Every row gives one point. Each copy is the shape, with its points in the same order, stretched, turned, moved and blurred by noise. Some copies are also mirrored. Which?

Shape:
-11  -3  -20
-12  34  -1
28  -12  -17
13  -19  19
-10  -5  -13
17  1  10
-7  6  -19
-34  22  32
3  4  -28
Copy 1 (9 x 3):
-5  -17  -19
-32  -2  5
16  -33  15
14  12  1
-6  -8  -17
-1  3  15
-16  -20  -3
-36  47  -21
-7  -30  -1
Copy 1 is: mirrored
Copy 2 (9 x 3):
-27  0  -9
7  21  -31
-23  -1  37
-3  -31  13
-18  -4  -7
4  -8  9
-14  10  -8
28  -19  -60
-23  14  7
Copy 2 is: mirrored
Copy 3:
1  -7  -17
-13  -33  20
37  7  1
-5  35  15
-5  -2  -17
8  12  27
6  -12  -7
-58  -2  28
24  -14  -9
Copy 3 is: mirrored

Shape (8 x 4):
-43  -15  15  14
-29  -35  -29  13
39  19  -13  -28
8  6  -44  -46
-51  -22  -10  25
-8  6  -14  -42
-48  -4  1  43
8  52  -22  -25
Copy 1:
-20  27  -37  0
-20  -9  -34  5
11  -2  38  -15
30  -25  2  -13
-19  15  -40  19
13  2  -6  -25
-25  28  -31  27
33  11  34  5
Copy 1 is: only turned
Copy 2, 8 rows:
42  5  18  -1
35  -18  -15  20
-49  -2  -20  -12
-24  -20  -39  -20
60  5  3  11
-12  -17  -5  -33
55  32  6  8
-28  18  -30  -47
Copy 2 is: mirrored

Shape:
11  -26  37  24  26  7  -4  -23
32  13  -18  6  -27  -14  28  -19
9  27  8  -18  -24  -4  23  -33
-21  -7  1  8  -8  21  -23  13
33  2  -3  -16  -7  -32  5  -11
19  -32  -8  15  8  -11  7  -30
-31  -7  13  16  -30  -7  -4  8
-12  10  7  8  -10  30  6  21
-48  11  5  26  5  14  -7  26
-18  -7  19  24  1  -1  8  37
17  -9  -11  -24  -38  -2  29  -12
7  8  -10  -26  -6  -10  37  -20
Copy 1, 12 rows:
9  -19  44  -22  56  -6  19  -14
4  13  -27  -10  9  -25  -32  -51
-17  17  -35  -15  -7  -20  17  -51
-4  -26  6  20  -7  19  14  4
-10  26  5  -28  0  -6  -33  -29
-8  4  12  2  46  -4  -35  -32
-34  -46  -7  2  -2  5  -1  1
12  -26  -26  8  5  0  24  13
-18  -33  -20  15  5  -23  20  40
-6  -39  -4  -14  20  -3  1  41
-12  15  -36  -7  5  27  -24  -49
-19  41  -48  -14  16  -2  -5  -19
Copy 1 is: only turned
Copy 2 (12 x 8):
4  -38  28  9  20  7  29  6
4  -26  -7  13  -3  -53  -14  -4
11  -40  21  -3  -15  -29  -40  -3
4  15  -2  3  24  30  -13  9
-20  -25  12  -1  -24  -40  5  12
-6  -26  13  34  1  -16  29  -10
-11  3  20  20  35  3  -28  12
11  -3  -15  -11  36  15  -31  -1
2  32  5  -12  55  23  -23  -7
-22  7  6  -14  46  -4  -14  1
-20  -37  -6  22  -21  -21  -29  -2
-16  -29  12  5  -19  -22  -24  -22
Copy 2 is: mirrored
Copy 3, 12 rows:
-19  2  17  19  19  7  12  -30
4  -13  19  -31  -42  -18  -24  11
-10  11  -4  -21  -38  -30  -26  -12
-9  13  -30  8  28  35  5  18
23  -2  11  -35  -20  -13  -6  -19
-1  -28  14  -4  -8  6  -9  -21
-34  13  -23  -30  10  31  -2  5
-20  19  -12  0  21  6  -3  34
-41  9  -37  -3  32  25  33  28
-28  11  -4  -27  35  14  22  21
3  -1  0  -34  -17  -19  -49  3
-5  -9  -6  -30  -23  -44  -18  -8
Copy 3 is: mirrored
Copy 4:
-23  -10  31  33  13  6  26  -27
18  -28  4  -3  -36  15  45  -14
-1  -6  13  14  -60  -13  32  -11
15  4  -6  0  5  -18  -31  -4
3  -1  28  -4  -18  18  41  14
-20  -32  13  1  6  9  40  6
18  -7  -13  35  -18  4  -32  9
28  7  -8  14  -11  -17  -12  -30
3  15  -39  28  6  -5  -47  -20
23  12  -14  43  11  12  -13  -12
29  -24  14  5  -39  -18  47  21
-6  -5  -2  11  -36  -15  53  8
Copy 4 is: mirrored

Shape:
16  -8  12  -3  5  3  0  17  19
-22  -31  3  23  9  -50  2  11  -10
-11  8  2  8  -12  5  -15  -9  -32
7  12  29  -1  19  12  27  12  2
19  31  11  4  -3  -28  -3  3  0
-19  -5  -4  13  -5  13  -12  5  -33
19  1  15  6  12  -20  27  20  -14
-12  -4  -16  -24  16  5  -21  -8  -16
2  -16  -17  0  -11  -1  -23  -11  -41
-19  -9  2  -17  -21  3  -12  -13  -30
15  10  15  30  9  -19  17  -15  -1
25  -9  34  -26  22  8  8  5  11
-13  -6  -28  -18  -19  16  -5  -15  -22
Copy 1, 13 rows:
9  4  3  3  -5  -9  12  18  -4
13  -14  9  40  -2  34  22  -7  3
4  -6  13  -2  30  -7  2  -15  -17
6  5  -10  -22  20  -13  12  22  23
0  28  -7  -12  15  19  -15  1  -15
1  -26  19  6  22  -11  9  -6  -12
10  3  -3  -27  12  23  5  13  -2
1  -26  -9  20  0  -22  11  -13  -19
14  -26  16  3  9  -3  -1  -23  -45
0  -21  9  2  25  -23  32  -24  -32
25  17  9  -8  6  25  -19  -4  13
21  8  -18  -12  7  -21  21  24  -1
-5  -30  14  -1  1  -27  20  -32  -31
Copy 1 is: only turned
Copy 2:
-3  -2  11  8  17  16  -15  18  3
-10  -21  -21  16  7  -5  12  -45  46
24  0  16  -8  3  -16  11  -8  -10
15  2  45  6  19  3  -28  1  14
8  6  20  17  14  13  -19  -19  -21
12  -8  16  -23  -7  -19  14  -6  3
-5  -1  29  28  -5  -8  -15  -17  11
-3  -10  -3  -21  10  -35  -17  10  -2
6  -11  -3  3  -19  -30  15  7  -17
23  15  9  0  14  -30  9  18  1
30  -8  20  28  2  27  -19  -37  4
5  -2  34  19  38  -9  -26  40  6
16  15  -5  -2  -12  -21  -6  20  -15
Copy 2 is: mirrored
Copy 3:
-2  0  -11  -8  20  16  -2  12  -6
45  15  -9  19  -56  8  24  13  12
-19  13  -8  0  -2  -11  -6  -6  36
1  14  6  -35  18  17  -2  18  -11
-18  23  15  11  11  17  -27  15  15
-11  6  -23  -9  -15  -13  -4  2  27
19  31  -3  -12  -5  29  -8  26  17
9  -26  -2  2  -3  -14  28  3  33
4  6  -21  15  -12  -7  4  -12  60
6  17  -7  12  5  -22  24  -2  33
7  28  19  -8  -6  24  -17  -11  9
15  3  0  -18  26  29  28  5  1
10  -6  -1  5  10  -31  3  0  39
Copy 3 is: only turned
Copy 4 (13 x 9):
11  -14  7  -4  15  7  13  20  -14
6  -26  26  -3  -9  22  4  -6  39
12  -14  8  -8  -35  -9  -1  -29  -3
-12  -9  18  -6  8  3  -6  -17  -36
2  -4  14  -30  3  -8  -16  -1  1
10  -27  3  2  -32  -2  8  -27  -2
-8  -21  22  -9  19  -10  -4  -7  1
13  -18  -3  24  -20  -2  -16  15  6
21  -23  1  13  -28  -23  11  -2  23
30  -9  2  12  -29  -4  -9  -25  6
-16  2  24  -18  -4  -6  10  -13  -1
9  -6  25  9  16  0  -7  15  -33
21  -9  -24  24  -14  -14  1  -2  15
Copy 4 is: only turned
